Each row is a point. Examples show where two turns around zero, p and q, send a point. Where does a point land after both, in the order given? Backwards means that the second turn is done in reverse. Each puzzle has new turns, and all numbers are rounded.

Turn p:
[ 44  16 -15] -> [  1  45 -21]
[-17   8  39] -> [ 21 -10  37]
[ -3 -17  -7] -> [  0 -13 -13]
[-25  -7 -17] -> [-22 -22  -2]
Turn q:
[14 24 27] -> [ 7 -2 38]
[-27  11  -2] -> [-18 -23  -3]
[-1  5  4] -> [-1 -3  6]
[ 10 -44 -10] -> [ 26  16 -35]
[ 19 -10 -46] -> [-18  40 -27]
[-15  14  27] -> [  4 -27  20]
Where do these land?
p, then q: [18 30 27] -> [ 2  1 44]
p, then q: [26 31  1] -> [-22  -6  34]
q, then p: [-11 -38 -13] -> [-26  12 -31]
q, then p: [  1 -14   2] -> [ -3   9 -10]
p, then q: [-33  -9 -16] -> [ 13 -20 -29]

Turn p:
[-20   8  23  23  -8 -14] -> [-27   8  16  -9 -22 -14]
[-30 -21 -63  42  -7  16] -> [-11   8   4  84  -6   1]
[  9  -3 -15  10   2  17] -> [ -3 -10 -12  18   3  12]
[  4   8  14 -25 -39  14] -> [-17  -4  11 -20  43   0]
[ 25 -29  19 -11   9   0] -> [  8  20 -28 -22   4  18]
[-34  12   5   9  15 -54] -> [ 14  19  38  -6 -42 -28]
[  1   0  23 -19   1  17] -> [ -5  -4 -17 -22  16 -11]
[ 24  22  17 -10   4 -25] -> [ 13 -11  16 -36 -10  14]
[ 21   5 -22 -19  22  28] -> [ 26 -28 -27  10  15   9]
Turn q:
[ 16 -13 -10 -18  -8 -43] -> [ 11  34 -15  33   4  12]
[ 25  21  26 -11  -4   8] -> [-16 -29  -1  28   7  -5]
[ 37 -15 -30 -13   1 -10] -> [ 39   1 -19  22   4  20]
[  0  -6   1  -9 -33  -4] -> [-11   6   7  13 -14  26]
[-46 -15  20  23  22  28] -> [-26  -3  -4 -59  -5 -19]
[-35  -5   0  53  14   4] -> [ -9  14  20 -54  25  -8]
[  3  32  -6 -25   8  16] -> [ 10 -22  11  17 -20 -25]
Where do these land?
q, then p: [ 11 -24 -28  -5  39  -6] -> [ 35 -18   7   5   5  38]
p, then q: [ 13  -3  23 -13   9  13] -> [ 23   5  -9   6 -21  -4]
q, then p: [ -7 -24   9 -29 -21  -4] -> [-23 -12  16  26  19  -5]
p, then q: [ -7   5  18  18 -31  28] -> [ -9  24   2 -32 -17 -22]
q, then p: [-13  25 -23   4  -4  34] -> [ -8  28  -7 -34  18  12]
p, then q: [-17  34  27  43  20 -36] -> [-48  20  14  21 -28  39]
q, then p: [ 19 -12 -26 -17 -11 -29] -> [-17 -35  -1   9  -8  27]

Turn p:
[  0 -13  14  21  15  13 -37  27] -> [-18   4  -4  21 -18 -17 -31 -31]
[ 15  17 -15 -12  19 -29  40 -15] -> [ 14  -2  19 -37 -11  -7  32  27]
[-35   2  13  21   7  21 -16 -12] -> [-30   7 -15  32   1   3  17 -17]
[-28  15  30 -18  29  32   8  -4] -> [-29  39  16   6  -4  27  21 -18]
[  2 -47  13   1  -2  -8  39  12] -> [  8 -38  42   9 -12  24  -5   4]
[ 35 -11  10  12 -31 -12   2   2] -> [  8 -35 -13 -20   1   9 -27   3]
[-19  61 -16   5 -12  22 -14  15] -> [-24  48 -36   5   7  -9  -6  31]
[ 23  -1 -31 -15   7   2   8 -14] -> [ 39   7  -4 -12  -9  -2  11   7]
[  8 -25 -18 -15 -32 -41 -30 -10] -> [ 33 -31  -4  -4  43 -28 -14  -7]
Turn q:
[ -1  12 -19 -15 -17 -28  13 -10] -> [  3 -16  -7  -9 -28   4 -19  23]
[ 21 -14  33  17  12 -24   7  21] -> [ -6  -1  16 -25  -5 -31  35  -9]
[ 14  47 -21 -19  23  35 -27 -24] -> [-17  25   8  26 -16  42 -36 -36]
[ -9 -20  24   1 -14 -11  29 -11] -> [  3 -39   0   2   7 -22  12  10]
[ 23  20  -9  -1 -29 -26  28  38] -> [-31  -9 -12 -48 -19   6   7  28]
[-34 -16 -18   0  21   0  34  26] -> [ 14  -5 -45 -23  22 -23 -13  -7]
[  1  -1   5  -4  -2 -23 -38 -19] -> [ 23  13  20  19 -27   4  10   8]
[-37 -22  29 -10 -17  42  10  16] -> [ -6 -17 -35  29  44   2  29   0]
[ 38 -20  25  20   5  20 -29  -3] -> [-16  24  45  14  17  -9  25  -8]
[  7  31  -8  21  -4  16 -29 -20] -> [  6  12  29   6   0  42  -9 -11]
[-22 -19 -41 -10  22   0   2 -14] -> [ 26  13 -18   9   7 -16 -42   3]
Where do these land?
q, then p backwards: [-31   0   6  18  13   9  11 -17] -> [ 10 -30  -3 -12 -17  -6 -16 -16]
q, then p: [ 30  16  26  28  -2 -51  43 -14] -> [ 14 -29  44  -7  50  33 -13 -23]
p, then q: [-21 -23 -40 -26  19   7 -16  25] -> [ -3  -5  46 -32 -19  12  23 -17]
q, then p: [-19 -26 -22 -40  18  30 -40 -27] -> [-25 -11 -56  -3 -34 -40  -3   9]
p, then q backwards: [ -2 -19  17 -24  21  20 -42  28] -> [ 15   6 -14   0  53  24 -15 -22]
p, then q: [ -9  31  34  -7 -23 -21   1   3] -> [ 19  13 -42  17  -5  -7  -2 -24]
p, then q: [ 2  4 19 -2 -7 -4 14  8] -> [  1   4 -15  16   7   1  11  -5]
q, then p: [ -6  -2 -41  -4  15   0 -34   8] -> [ -6  30 -35 -22  -3 -14 -14   9]
q, then p: [  8  22  -8  21   7  19   7 -16] -> [ -5  11  -8   5   3  12  10 -36]
q, then p backwards: [ 26   8  -1   2 -20   4  37   1] -> [  1   9  32  19 -12 -26  13  11]
q, then p: [ 22 -10   9  34 -41 -15  19  -1] -> [-11   4  55   4   2  18 -21 -13]

Turn p:
[ -7  11   4 -11   5   6 -12  -6 -42 -97 -13] -> [-40 -16  29   8  -3 -28 -67 -57  -5  20 -12]
[-18  -7  11  76   4  -3 -18   0   7  14  16] -> [ 38  20 -61   3 -10   6   8 -34  -3  -6  -7]
[ 25  13  10  -5  17   5   5 -12  -3  15  21] -> [  5 -22  -7 -11  -8 -22  20  13  -7  12   7]
[ -9   5   8  22  -6  11  -6 -18  18  -3 -76] -> [-13  18 -16  70   0  12 -11   5  32  12 -12]
[-32   4   3 -12   3  20   3  18   3  -1  -8] -> [-13  22   1  -4  13 -11 -12  11   7 -17 -20]
[ 21   8   2 -18 -10  -6  75  16  20   5  20] -> [-17 -17  31 -30 -28  -4  44   8  37 -32  10]
[-21   6   1 -17 -10   3   2 -26  20  15  17] -> [ 10 -17 -11 -15  -2  12 -13  33  10 -10 -10]
[ 13   8 -16  15  13  -8 -24   4  32   9   9] -> [ -3 -16 -30  10  10  15  18   0 -25 -12   5]
[-24  15 -18  -4   6 -29 -15  19  -6  21   6] -> [ 29   0   7   2  34   2   1   0 -16 -28  -3]
[ 17 -57  12 -23   6 -23  -5  22 -26  16  -4] -> [  9  28  37 -22  22  20  26  -7 -11  42   3]
[ 10  12   9 -21 -30  14   3   1  -5 -10  -3] -> [-11   1  24   4 -28  -4 -14  15  -6  -2  -4]
[ 23 -19 -24  -2   3  11  -8 -17 -16  15  16] -> [  5   0  -7 -16   1   2  -1  11 -13  21  40]
Turn q:
[ 10 -19  30 -11  30  13  -6  18 -43 -27  13] -> [-19  44   5 -34  14  -6  25   1  27   5  23]
[ 11  23 -24 -28   7   7   6 -20  22 -12  22] -> [ 19 -11  12   1  32  33  -5  16 -10  20 -13]
[ 23  -8  -6 -20  38  15   5 -20   9  20  14] -> [ -3  -6  -3  -8  11  49  25  -4  16   4 -16]
[ 16  36  16 -12  14  -8   6  -7  30  17  18] -> [  5 -25 -12   0  43  20   7  -9 -15 -17  -8]
[-23  -5  -5  49 -41 -15  14 -24  16   1  -5] -> [-18 -20 -12  20 -24 -28 -49 -11 -14   8 -24]
[ -5 -19   5   8 -22 -31   8  36  41 -10 -17] -> [-19 -38  12  33  -6 -39  11   7 -12   2  20]
[-21 -19  14 -15 -24 -36  -4   6   3  -5 -29] -> [-10 -15  31   9 -22 -19 -10 -16 -12  -9  34]
[  6 -26  13 -14  20  19 -57  19 -40 -11   8] -> [  5  44  -8 -13  -6  10  11  14  47  -8  48]
[-35   5 -10  16 -30  23  18  -2   0  16  -3] -> [ 21  -1 -22   4 -26 -18 -15 -19 -21  23 -14]
[ 19 -18  26   2   0  24 -25  20 -39 -26 -36] -> [  9  24  15 -31 -15 -35  13   7  49 -15  19]
[-26  22 -27  30   9  -6  13 -12   4   9 -10] -> [  6  14  -3  30  -9  -2 -13 -10 -21  -5 -38]
[ 23  28 -32  -5  -1  -3  21 -13  -4  27  27] -> [  7  -7 -17 -13   6  35   0  23 -35  -5 -30]
Where do these land?
p, then q backwards: [ 29  17  -4 -32 -12  38   1 -18  -6 -16  14] -> [ 11 -32  -8   7 -45 -29  11   8  -8 -13   2]
p, then q: [ 28 -41 -36  28  16  40   2 -17  27   2  14] -> [ 26  17 -27  17  -6  36  -2  14 -43  48  -4]
q, then p backwards: [-21  41  25  16 -12 -21  -4  10   4 -31   3] -> [-23  26 -24  -4  25   9 -21  18 -37  -6  -7]
p, then q: [ 11   8 -11  29  -7 -13  64 -25   2   3 -19] -> [-23 -53 -15  20  23  -4 -18   6   1  38 -10]
q, then p: [-29  -3 -36   8  20  -6  14  29  10 -25  13] -> [ 39  16  -9  18  -3 -30  25 -15  12 -20   4]
q, then p: [-20  -4  25  -5 -14  15   9  19 -21  17  -8] -> [ 16 -31  23 -12  -9   9 -11  11   4  -3  20]
p, then q: [ -4   3  -1 -22  14  12  13 -46   4  22   6] -> [ -8 -18 -12  25  -8   6  37  18  -3   5  25]
q, then p: [  5 -15   6   4 -35 -46 -12 -20  -7  33  16] -> [  0  25  -2 -28   1  12 -56  -8 -29   3  -1]
q, then p: [10 -8  8  5 12 -7 12 26 15  0 36] -> [  6  12  -6 -20  31 -12   4  -6  20 -21  12]
p, then q: [-10  15  -7  -3  43   6 -40   9 -24   6  -2] -> [-24  38  11  10  -5  24  12   6  -5 -37  -9]
p, then q: [  0  12  12 -31 -14  12 -28  20   3  18 -23] -> [  4  26  -8  -4  -2 -41  16  -6  -5 -29   1]
p, then q: [ -1 -25  18   4 -10 -29 -31  13  -7 -30 -50] -> [ 16   7 -27  -6  -9  -4 -17 -42  31 -30 -38]
